Rows are points. Examples show where two turns around zero, p and q, send a point. Where does a point land after both, in the order given? Backwards means that the second turn is done in reverse. Each puzzle has new turns, and all numbers are rounded.
In the rows, 128 means zero.

Turn p:
[145 108] => [153 121]
[156 137] => [146 151]
[158 127] => [153 144]
[ 53 140] => [60 95]
Turn q:
[108  69] => [146  68]
[124 159] => [107 151]
[152 156] => [131 165]
Where do these land?
q, then p: [123 192] => [ 66 145]
p, then q: [ 99 130] => [116 101]
p, then q: [132  84] => [171 117]
q, then p: [158 106] => [159 149]

Turn p:
[144 149 143 172] => [124 155 139 173]
[158 167 167 138] => [107 165  97 164]
[113  69 135 105] => [113  67 131 109]
[135  85  92 121] => [115 105 166  94]
[125 141  79 125] => [150 150 153  96]
[ 93 157 152 107] => [159 126  82 132]
Turn q:
[153 145 104 126] => [119 128  90 131]
[ 84 126 117  92] => [168 116 143 165]
[ 74 122 152 148] => [142  96 179 120]
[122 117 177 100] => [160 163 158 114]
[168 104 117 124] => [ 99 161 112 138]
[168 154 101 179] => [ 79 105  84 100]
Where do these land?
p, then q: [156 141 134 193] => [121  93 144  67]
q, then p backwards: [111 138 156 114] => [106 135  99 132]
p, then q backwards: [110 134 116 143] => [110 129 138 111]
p, then q: [ 90 163 136 109] => [104 139  81 141]
q, then p: [157  31 106 107] => [197 156 118 202]
q, then p: [149 132 116 113] => [142 147 143 121]
q, then p: [123 156 132 117] => [107 136 138 110]

Turn p:
[112 167 146 154 148 116 121 131] => [139 148 128 143 122  82 133 107]
[102 129 141  81 134 112  80 131] => [133 150 111 121 112 114  72 162]
[125  87 146 114 143 147  31 130] => [191 148  65 108 108 145  93 167]
[172 117 130 144 143 118 152 151] => [109 154 122 130 134 157 163 104]
[193 117 141 149  61 127 167 152] => [ 70  97  87 131 173 159 172 104]
[107 108 143 142 141 152 147  88] => [160  98 148 157 111 143 123 112]
[132 119 127 121 118 110 111  88] => [133 120 124 158 127 132 125 165]
[ 93 133 110 146 140 106 136 154] => [140 152 158 117 157 108 120 115]
[124 170  79 155 143 140 173 143] => [116 126 183 100 132 100 175 105]
[119 131 119  74 109 153 161 112] => [ 91  87 155 115 103 143 103 137]
Turn q:
[109  83 112  90 138 119  77 140] => [ 94 113  84 103 131 120  94 170]
[ 97 141 116 132 110  98 170 143] => [100 161 134 166 105 128 154 127]
[156 102 123 119 123 172 114 107] => [147 132 138  79 152 114 107 130]
[158 125  92 127  92  85  97 110] => [ 98 119 158 102 128 180 131 165]
[109 164 132 165  97 181 129 118] => [122 133 170 132 135 116 104  62]
[123 147 147 138 168 161 109 170] => [162  98 107 147 104 107  92 106]
[131 115 103  76 126 120 123 129] => [119 157  98 107 126 146 115 156]
[120  73 170 185 136 104 114 139] => [112  63 139 133 130  75 163 147]
[131 152  98 127 148  72 184 119] => [139 166 136 183 126 161 166 161]
[108 149 157 124 130 163 146  85] => [139 144 121 131 171 120 136  76]
[166 155 157 124 140 133 147 148] => [177 123 123 126 101 139 147 110]
Where do these land?
q, then p: [ 85 147  92 128 146  92 144 165] => [157 111 119 113 178  84 151 109]
p, then q: [156 128  76 129  67 146 113 106] => [136 159  97 133  90  72 128 169]
p, then q: [143  84 125 134 146 164 153 152] => [153 159 124  91 162 119 115 102]
q, then p: [168 157 123 104 143 148  90 154] => [129 105  86  97 114 153 138 168]
q, then p backwards: [ 95 120 128 151 142 124 112 161] => [118 157 156 111 110 126 132  98]
p, then q: [145 121 136 166 139 160 142 134] => [147 160 147 113 157 126 147 132]
q, then p: [148 121 146 125  88 105 141 105] => [102 108 156 131 106 138 107 101]
q, then p: [126 113 161 155 146  78 123  79] => [146 148 171 131 128 174 133  78]
q, then p: [ 86 159 165  60 135 134 134  96] => [149 113 195 114  95 109 169 165]
